Each row of a before or after table is a point. One or more steps were done to the points. Then noise was added and the rows were shuffled. The steps act on columns, c1 being the first. Name the steps. A step turns or swaps two columns, mirrors them in a line or flattens them onto one, adds a multiple of one to another, or multiplies or shifts one. Angles are multiples of 10 degrees, from the lower column toward the higher: turns from -170 to 170, lines from 10 to 170 but not 90. Use the fewest steps. Two steps may share a column if one is a turn and the other turns, adds or multiplies; they go together, in the order done. Otherwise the lowest column goes first.
(in the rows, 128 means zero)

Before (11 x 3)
[[126 102  72]
 [149 194 133]
 [157 170  76]
 [193 152  91]
 [158 158 106]
 [ 99 192  50]
 [ 66 148 163]
 [128  73 185]
 [101 169 120]
 [134  55 139]
 [162 111 161]]
After (11 x 3)
[[ 83 163 107]
 [152 102 101]
 [109  39  83]
 [141 118  61]
 [131  75 162]
 [134 150 194]
 [145  63 100]
 [125 196 176]
 [174  87 107]
 [110 116  93]
 [153 163 139]]
Steps: multiply c1 by 0.7; turn c2 and c3 by -100 degrees

Before (13 x 4)
[[138 111 163 157]
 [ 92 204  43  96]
 [ 98 112 138 205]
 [116 117 199 142]
 [118  85 137 152]
 [ 80 179 114  79]
 [116  79 129  76]
 [ 72 163  96 185]
 [105 118 194 100]
 [117 198  43  99]
 [180  92 159 126]
 [108 135  82 153]
 [ 59 168  84 135]]
After (13 x 4)
[[139 136 197 154]
 [122 129 224 135]
 [ 63 130 116 142]
 [ 96 143 167 198]
 [ 97 118 232  99]
 [108 127 113 153]
 [121 123  70 113]
 [ 75 140 125 183]
 [ 87 121 145  94]
 [113 116 167  71]
 [114 134 166 143]
 [170 128 186 122]
 [ 89 125  76 104]]
Steps: flatten c2 and c4 onto the line at 80 degrees; shift c3 by 30

Before (13 x 6)
[[ 26 141 155  97 121 186]
 [ 95  98 198 190 178 105]
 [134 165 166 179 114 104]
 [ 69 126 187  90 116 216]
 [117 129 159 177 124 103]
 [155 187  98 133  93 129]
 [ 61 146 115 152  68 134]
 [125 174 120 158 115 160]
 [110 140 139 127  82 115]
 [ 40 130 146  79 144 159]
 [ 65  87 194 152 193 191]
 [134 183 149 161  95 105]
 [111  45 197 179 185 141]]
After (13 x 6)
[[117 150 147 105  81 130]
 [138  95 117 111 108 179]
 [ 23  53 188 179  84  86]
 [ 78  42 184 133 164 125]
 [ 76 121 180 166  55  43]
 [107 130 104  70 126 151]
 [ 28 101 136 154 166 137]
 [179 122  90  87 138 183]
 [140 140 135  86 150 141]
 [150 151 137  86 106 176]
 [ 56 148 185 163  52  93]
 [147 157 155  99  93 166]
 [ 28  65 158 133 159 143]]
Steps: add -0.7 times c5 to c1; turn c4 and c5 by -110 degrees; turn c2 and c6 by 90 degrees; shift c3 by -10

Before (11 x 8)
[[179 164 104 155 145 198  45 120]
 [103 100  91 214 141 140 153 104]
 [225  88  37 163 105  78 114 182]
 [109 149 194 139 140 147  89 166]
 [146 144  89 146 115 151 106 188]
 [172 165 108 140  64 159  50 151]
 [107 105 138 195 135 121 113  83]
 [163 187  40 141 102 101  75 160]
 [146 148 106 107  79 111 167  93]
 [114 102 102 178 162 158 101 130]
 [ 88  76  26 169 151 108  67 164]]
After (11 x 8)
[[132 104 144 149 170 160  94 128]
 [ 91 147 147 122  79 115 147  92]
 [  7  89 120 141 107  79  70 178]
 [191 150  76 133 136 148 124 166]
 [113 160  78 131  64 158  53 149]
 [ 69 190 143 132 105  97  37 159]
 [104 158  77 134 142 200  37 119]
 [123  77 200 141 150 106  21 161]
 [150 102 128 157 134 118 128  82]
 [ 94 142 135 140 120 152  84 182]
 [121  98 173 159 138 146 130 104]]
Steps: turn c3 and c7 by 30 degrees; turn c1 and c3 by -140 degrees; multiply c4 by 0.4
